Each wall is flat, endless, passes through zero and stands at right angles to its row. A trip goes straight from one point to another. List the walls that it crosses, first one first.
(in the rows, 128 means zero)

Walls:
(1): 197  167
(2): 78  111
(3): 191  125
(4): 80  129
Trips:
123  102 to 85  189 => none
141  140 to 116  78 => 1, 2, 4, 3
118  106 to 113  142 => none
156  165 to 229  85 => none

Walls:
(1): 135  176  175  185  161  85  43  159
(2): 107  126  88  106  98  106  93  102
(3): 141  127  208  66  147  79  123  146
(4): 169  128  139  122  150  99  144  141
(5): 68  97  167  145  116  79  155  142
Trips:
126  115  129  142  101  173  110  105 to 197  191  117  67  76  141  104  93 => 3, 4
180  157  98  33  173  158  192  182 to 70  42  131  169  175  160  159  61 => 3, 5, 4
195  103  122  136  100  199  138  88 to 135  177  122  68  125  97  143  122 => 4, 2, 3

Walls:
(1): 176  84  80  128  149  103  122  197  137  134  208  94  65  163
(2): 121  125  113  104  109  81  101  73  146  95  115  200  111  109
(3): 92  249  129  149  70  70  127  69  153  146  143  65  166  138
(4): 184  90  98  19  125  139  162  145  118  173  76  31  84  140
Trips:
57  120  146  22  105  109  154  166  130  115  51  118  133  127 to 154  93  25  100  114  104  93  160  111  148  103  89  150  125 => 1, 2
90  140  139  111  133  128  102  130  77  120  136  185  185  134 to 97  205  153  67  79  145  95  181  124  154  110  114  147  127 => 3, 2, 4
130  201  170  155  117  107  99  89  192  106  33  128  208  162 to 105  118  167  173  146  144  173  152  19  138  181  147  115  135 => 2, 3, 1
155  76  163  159  159  120  151  119  160  162  129  114  152  180 to 166  61  132  142  90  127  86  147  119  147  122  232  109  79 => 4, 2
164  172  135  136  74  76  202  109  106  104  120  202  110  167 to 123  141  101  159  129  86  120  145  151  126  93  168  120  205 => 1
146  169  134  40  94  133  99  122  104  88  103  165  54  122 to 97  182  131  138  186  194  140  151  127  183  126  113  79  121 => 2, 1
101  47  84  68  159  66  98  128  144  146  146  113  99  108 to 158  130  79  191  101  163  122  117  141  171  45  66  86  113 => 2, 3, 1
40  47  185  131  138  142  180  159  52  146  106  129  149  70 to 145  126  85  152  159  123  186  57  139  102  126  112  117  105 => 4, 2, 3
139  117  96  163  125  116  146  110  165  169  114  63  124  143 to 201  111  62  131  184  81  115  159  193  107  180  149  137  94 => 3, 2, 4
167  182  123  129  126  117  82  117  118  159  101  148  186  93 to 178  238  128  193  104  165  134  91  71  134  91  85  112  166 => 2

Walls:
(1): 129  78  185  138  179  160  121  154  144  106  152  113  138  115  114  120  103  107  68  98  85  129  100  124  177  195  179  165  137  116  193  159  122  128  93  213  84  115  131  121  93  113  96  144  104  152  99  146
(2): 132  108  84  97  147  137  165  157  113  127  145  141  98  88  107  105  152  170  127  128  111  91  111  152  114  93  160  133  84  159  140  110  106  114  126  147  112  160  83  140  105  120  110  139  124  93  120  140
(3): 122  153  135  81  127  138  115  118  155  177  86  115  201  101  100  160  181  167  77  154  116  138  102  165  131  106  163  130  131  141  133  171  170  144  79  106  178  96  77  125  138  138  141  141  152  129  115  122
(4): 101  173  129  109  135  178  140  109  125  107  129  193  127  115  98  97  107  137  111  121  118  154  176  151  123  115  139  184  105  148  142  145  115  136  128  100  162  142  149  205  116  138  176  140  152  130  167  138
(5): 91  129  112  90  121  136  108  151  98  131  132  108  129  167  112  102  152  93  105  151  117  133  122  139  144  69  176  132  116  111  130  85  128  133  160  110  179  110  116  140  112  149  131  149  123  136  101  119
Trips:
124  163  139  179  112  119  143  99  86  135  139  124  129  182  134  131  143  130  155  123  92  122  166  125  128  124  112  105  106  129  128  115  27  116  103  98  121  142  147  168  122  84  103  130  109  98  107  129 to 141  117  173  77  165  158  102  100  112  178  123  116  93  122  151  119  76  136  123  107  108  89  153  133  120  183  94  113  129  128  180  152  110  114  88  152  126  97  165  85  147  132  135  150  152  122  104  138 => 2, 1, 4
146  101  148  133  144  167  126  159  120  120  133  131  117  130  63  134  132  166  140  97  142  165  96  142  83  78  71  133  139  107  100  99  100  148  80  124  166  96  129  131  154  105  87  167  126  110  94  127 to 127  131  173  105  110  112  137  125  143  124  131  153  101  107  97  161  109  145  148  117  126  144  149  148  112  119  163  113  113  111  104  202  150  76  107  114  83  129  7  152  154  107  88  113  128  111  103  113 => 5, 1
124  102  158  97  150  120  154  86  151  114  154  191  124  112  120  149  170  117  91  98  108  139  125  128  70  187  118  136  123  114  111  141  75  151  123  120  151  108  167  194  131  133  111  140  98  128  146  85 to 128  162  142  98  124  152  137  114  103  108  178  136  106  149  168  116  173  123  158  133  119  142  137  121  142  102  89  179  110  119  132  148  88  219  122  125  150  119  105  88  122  133  178  105  128  177  124  101 => 1, 5

Walls:
(1): 118  87  120  64  134  110  50  141  137  114  98  140  130  127  96  128  145  157  144  186  7  148  62  174  163  106  202  137  162  124  123  93  97  87  71  173  113  158  132  141  149  94  96  127  100  119  125  140
(2): 195  133  131  143  116  81  116  168  205  98  152  100  142  84  185  125  179  183  164  184  82  141  124  185  142  95  75  137  138  60  135  95  93  135  146  85  130  182  121  142  103  150  183  128  157  125  153  64
(3): 140  146  106  121  44  86  147  120  70  122  140  119  143  160  179  129  141  133  133  96  158  190  138  91  119  135  94  72  128  105  122  147  38  67  152  88  99  78  109  110  135  174  165  141  161  98  115  98
(4): 76  85  108  127  73  135  173  90  129  106  93  116  111  167  173  114  127  178  126  133  145  107  106  193  122  152  172  129  126  138  122  106  207  186  140  147  185  113  118  156  141  165  137  103  156  102  103  138
Trips:
99  153  118  115  127  112  106  158  188  84  110  141  109  158  150  113  158  134  141  133  99  153  175  119  100  181  114  119  78  119  154  84  143  110  90  202  140  173  110  90  82  142  217  41  99  101  131  108 to 172  141  135  89  99  86  141  172  90  135  122  144  129  128  106  96  141  127  176  197  78  76  91  113  129  160  204  123  112  190  110  97  144  135  91  168  97  201  129  92  75  141  167  76  119  133  118  192 => 2
87  170  121  139  145  102  108  86  101  140  130  105  193  165  141  112  119  159  119  135  111  128  84  99  139  153  160  146  106  131  101  124  125  91  152  64  101  121  117  121  67  177  147  151  123  148  89  83 to 97  46  98  127  189  135  107  153  109  185  167  104  127  98  146  135  106  107  133  110  176  131  132  177  106  133  118  107  193  135  195  103  93  100  79  164  122  118  144  168  158  116  132  143  164  109  164  96 => 1, 2, 3
59  112  151  150  119  126  129  140  159  94  128  158  189  124  178  139  137  99  150  163  135  160  104  158  175  122  195  126  27  116  131  100  96  78  112  136  169  89  121  136  70  112  112  130  149  145  118  121 to 137  125  166  117  151  124  120  103  205  106  129  148  139  107  168  102  92  75  127  130  89  142  129  138  138  127  134  110  154  119  78  121  138  84  123  141  104  185  116  115  80  164  137  139  157  75  156  141 => 3, 4
129  122  122  136  103  138  150  137  91  73  108  149  162  142  98  117  72  103  110  182  73  97  95  78  163  163  75  100  117  150  136  123  131  144  176  126  174  50  97  107  147  114  91  131  131  158  108  136 to 102  156  125  150  164  100  117  143  152  134  153  156  162  131  114  147  62  106  112  66  145  101  104  131  84  100  96  139  166  85  129  193  130  51  102  137  134  90  137  141  182  77  81  93  120  130  118  153 => 4, 3
82  181  96  111  34  115  114  152  107  115  146  186  74  183  91  184  96  151  155  128  99  141  59  152  118  161  144  139  138  174  89  128  123  141  226  120  103  90  106  151  107  137  115  144  94  148  119  149 to 106  108  72  151  134  125  75  163  146  137  97  94  121  100  98  87  200  85  139  164  136  169  159  115  114  159  145  135  132  155  148  126  100  92  100  100  147  61  158  109  105  116  136  133  130  123  94  151 => 4

Walls:
(1): 99  101  173  134  129  150  126  117  94  103  124  91  123  80  46  125  125  113  104  122  150  160  97  141  141  151  137  128  111  125  142  202  136  140  214  139  99  142  118  118  109  117  77  148  150  145  136  97
(2): 112  78  163  110  61  167  96  109  106  81  153  93  169  178  130  83  178  128  113  176  141  162  157  142  153  155  119  104  140  158  113  123  156  154  90  118  98  197  111  171  148  156  139  127  150  102  114  145
(3): 131  118  150  132  164  154  134  158  163  98  143  162  201  135  190  157  100  158  117  98  111  162  71  137  124  145  112  148  128  84  114  173  133  176  96  95  132  112  194  78  66  149  146  150  89  74  114  172
(4): 142  112  83  140  113  150  122  104  158  125  118  153  115  176  139  104  120  133  95  140  103  177  138  115  117  182  155  104  100  114  86  173  138  137  184  133  151  120  142  163  129  155  113  114  181  133  143  104
(5): 122  129  145  159  126  183  145  112  67  184  154  138  140  156  162  110  123  130  94  113  102  73  132  127  162  53  103  148  117  158  107  143  141  175  147  137  151  129  144  158  113  84  92  176  110  146  119  139
Trips:
141  72  115  105  132  116  167  109  109  139  133  97  123  124  135  105  125  169  65  190  123  146  106  165  74  198  91  115  98  95  159  124  149  93  172  105  169  191  97  187  113  169  178  145  86  102  132  202 to 129  115  123  82  123  139  153  158  136  141  149  107  162  117  153  136  93  194  150  118  179  130  127  160  115  93  139  90  108  145  147  110  80  135  155  199  119  108  129  141  95  161  171  105  130  109  111  117 => 1, 4, 2
120  96  135  87  149  148  121  119  207  105  106  146  144  158  136  163  172  149  174  110  153  151  185  158  167  107  61  107  88  130  189  79  167  198  146  102  140  82  149  101  101  131  198  104  131  110  98  101 to 145  150  175  118  110  211  135  86  89  133  90  89  111  86  155  93  136  69  136  107  97  123  114  127  125  180  121  111  142  130  128  128  216  103  166  106  141  84  116  122  137  169  143  142  130  59  180  158 => 4, 1, 5
67  130  39  109  115  134  133  135  85  125  106  132  120  182  126  80  142  113  201  124  138  129  134  144  157  128  178  114  85  135  94  82  180  136  170  130  64  136  127  141  130  122  139  159  149  152  150  155 to 113  133  145  132  128  167  146  151  107  87  174  153  180  138  35  123  143  131  129  169  130  160  139  141  119  144  166  85  138  124  94  93  124  131  93  108  172  85  84  125  114  130  119  96  172  151  138  81 => 1, 5
135  100  124  132  90  144  173  136  143  101  134  57  156  156  108  171  120  159  97  102  101  121  87  86  131  144  147  133  120  113  99  190  99  123  86  138  124  171  140  124  187  123  130  144  101  46  188  113 to 84  131  133  120  109  86  119  130  119  139  142  149  115  83  141  116  65  182  139  94  114  153  130  131  107  80  123  128  97  85  125  91  189  161  37  138  104  123  127  82  111  138  70  107  157  117  43  109 => 4, 1, 2

Walls:
(1): 151  113  184  107  194  128  148  144  81  176  124  73  77  197  129  196  97  149  115  84  150  107  155  140  99  141  132  151  91  152  132  183  87  131  146  146  154  172  123  133  161  56  138  147  162  113  132  96
(2): 128  151  131  90  163  187  131  101  121  96  68  148  160  77  157  180  69  112  86  154  168  133  154  133  197  94  110  98  97  205  148  129  151  113  154  139  45  143  183  118  178  172  105  72  130  154  173  87
(3): 168  115  155  76  118  120  153  124  72  108  129  180  161  111  217  121  99  117  135  92  109  103  74  158  169  45  136  98  170  122  109  176  146  159  113  106  83  184  110  138  130  206  109  121  166  57  150  46
(4): 115  131  89  88  126  95  126  117  129  112  106  150  144  132  182  146  81  97  135  175  116  142  124  118  135  80  129  148  147  165  152  104  115  160  67  178  103  71  91  198  158  116  133  127  144  138  116  136
(5): 174  97  64  134  162  104  123  137  105  175  168  52  116  156  114  91  177  136  123  127  121  152  107  133  69  99  154  118  85  95  101  150  130  159  159  189  115  111  140  178  111  108  175  134  117  86  102  164
(6): 120  92  153  159  79  122  138  104  141  135  176  136  101  139  132  89  122  141  176  156  140  121  206  165  127  156  130  86  150  121  160  94  136  140  131  142  204  62  85  178  165  96  105  240  129  142  124  97
(7): 135  158  110  196  169  72  129  116  143  127  97  102  117  140  155  123  109  156  120  94  177  80  149  119  101  113  153  110  120  129  157  141  153  98  99  138  172  138  143  167  122  163  100  127  106  158  143  79
Trips:
98  175  165  172  70  121  103  180  177  146  126  123  173  132  143  110  128  114  107  121  96  88  178  107  126  164  125  167  185  157  127  165  120  127  70  181  152  158  149  100  141  155  135  26  125  155  207  140 to 61  101  69  118  81  130  86  72  166  95  104  126  188  125  45  182  193  141  159  137  95  184  162  101  137  118  121  127  74  143  169  81  67  41  169  170  142  122  90  160  108  135  78  145  136  174  101  63 => 4, 6, 7
49  119  73  154  114  55  144  133  144  90  140  107  102  159  32  131  151  118  142  139  103  125  127  123  144  84  123  176  131  165  120  138  69  106  121  90  107  134  148  84  211  79  124  177  162  129  148  118 to 116  135  170  148  118  111  169  190  133  115  157  151  157  192  170  114  150  54  158  188  106  104  161  125  85  103  113  91  136  134  165  107  129  124  127  50  122  98  78  65  107  94  91  128  87  122  187  182 => 1
129  133  81  135  143  136  225  137  153  88  177  63  54  100  104  95  163  153  111  132  78  143  167  84  155  119  91  135  123  63  91  81  117  93  134  76  134  119  109  134  68  137  118  170  206  148  156  151 to 180  144  75  167  100  162  73  176  178  112  178  91  139  146  132  158  106  120  101  101  109  142  90  175  169  167  187  101  134  107  80  98  99  136  47  150  117  169  116  118  103  126  126  148  158  89  127  145 => 6, 3
115  103  133  91  55  141  152  106  66  189  90  206  159  97  140  186  116  111  170  119  142  119  138  96  112  115  160  122  158  162  126  86  153  132  125  90  144  139  116  93  127  148  52  85  88  108  176  98 to 119  147  86  122  106  112  180  124  111  118  129  101  135  64  112  133  98  89  92  125  104  173  109  106  119  112  145  178  149  117  169  126  48  119  83  123  162  156  163  126  131  113  146  84  176  134  153  140 => 3
103  79  148  126  148  70  90  166  176  135  199  126  77  126  127  76  129  84  105  61  130  98  148  115  183  118  149  169  146  88  144  168  72  116  142  114  126  187  120  143  164  115  137  84  162  147  147  149 to 80  117  170  151  156  164  135  174  100  172  105  98  97  142  147  92  65  113  175  119  99  127  106  140  121  158  122  130  145  112  135  125  99  134  97  71  171  109  147  65  82  153  141  125  95  109  106  121 => 5, 7, 3
119  135  151  152  146  116  159  72  152  205  158  183  107  150  196  141  100  100  121  100  93  180  114  162  129  121  106  88  131  86  78  187  156  94  158  96  107  121  119  151  123  142  181  149  173  81  105  146 to 135  109  151  167  80  125  162  124  109  71  142  90  205  191  107  83  102  87  110  135  97  124  146  143  172  109  108  115  114  138  147  72  112  138  83  159  143  173  124  51  201  84  106  136  182  108  161  133 => 5, 4, 2

Walls:
(1): 154  115  138  152  145  41  164  159  124  128  65  116  59  144  126  142  147  80  142  109  164  123  116  114  65  139  105  178  175  131  83  115  98  132  147  186  157  136  141  128  74  101  149  112  165  139  154  174
(2): 97  127  143  108  158  150  166  178  166  82  161  100  191  174  99  115  73  139  93  210  140  117  208  89  126  105  175  128  184  89  117  141  71  76  78  148  156  71  73  165  145  73  174  120  88  74  92  74
(3): 139  77  151  120  121  161  165  150  151  75  111  135  152  56  160  59  176  83  112  83  96  87  190  142  105  75  105  92  108  127  162  123  80  115  87  77  208  99  220  202  89  221  137  129  141  118  158  118
(4): 152  78  70  137  171  136  133  43  75  159  98  164  167  147  82  49  120  110  153  153  162  138  120  117  143  74  163  124  96  139  92  124  55  140  151  108  109  92  156  141  114  217  127  130  197  67  117  8
(5): 121  173  105  143  183  111  98  152  127  121  92  106  105  100  151  115  243  160  135  140  68  128  71  112  158  59  154  136  92  133  148  100  111  97  163  112  190  227  123  223  152  72  194  125  155  94  133  128
(6): 98  99  134  124  193  109  102  73  93  173  131  176  130  181  147  188  149  49  61  126  188  95  115  40  169  172  153  124  179  149  111  109  142  59  156  105  131  125  105  138  102  102  128  94  164  198  102  95
(7): 133  109  108  157  145  100  132  138  119  66  140  92  123  117  133  135  198  103  150  148  121  208  151  75  131  85  84  79  93  160  119  52  114  146  78  158  202  56  54  112  132  84  194  136  89  121  163  65
(8): 71  144  149  180  67  187  87  139  211  111  77  85  68  67  84  82  59  114  152  82  172  110  157  185  194  174  119  154  107  110  118  70  215  50  112  131  57  119  87  88  91  120  83  125  51  167  85  152
(9): 168  24  173  155  169  141  123  163  140  129  157  44  159  141  158  93  98  130  144  88  82  140  123  135  109  94  149  60  125  183  78  150  141  122  101  142  139  114  104  78  78  181  113  148  108  172  193  199
(10): 88  178  145  128  150  141  79  122  202  149  146  124  134  122  102  103  125  127  111  135  187  116  145  189  144  106  69  169  144  117  168  135  71  178  154  67  86  157  128  177  141  142  113  182  151  56  156  137
(11): 115  110  223  171  127  120  97  84  131  119  153  162  142  99  39  136  157  124  209  107  108  159  100  96  139  156  205  124  62  98  91  78  130  94  73  127  65  48  137  112  119  114  94  102  101  129  70  132
Trips:
118  138  92  80  162  142  186  154  105  185  132  170  84  128  169  116  205  147  157  102  54  177  79  87  191  104  87  104  158  163  109  123  216  169  141  150  70  201  61  150  158  118  123  123  106  152  108  126 to 114  130  173  193  178  141  208  104  77  200  174  106  84  181  159  131  131  76  36  130  93  82  182  118  131  75  103  81  166  123  116  179  108  112  162  128  166  107  102  174  141  116  58  151  128  149  197  153 => 9, 1, 3, 7, 2, 10, 5
148  71  86  117  237  136  57  131  99  168  167  177  149  120  182  137  146  143  187  138  60  186  59  140  132  197  138  151  128  168  47  186  154  159  156  230  137  98  106  122  115  137  153  156  141  105  84  145 to 124  160  73  33  55  128  40  124  131  119  131  147  66  170  52  31  187  101  192  117  179  152  66  135  123  175  140  85  151  137  170  78  153  78  147  183  146  113  173  212  123  92  150  111  82  165  65  129 => 9, 8, 4
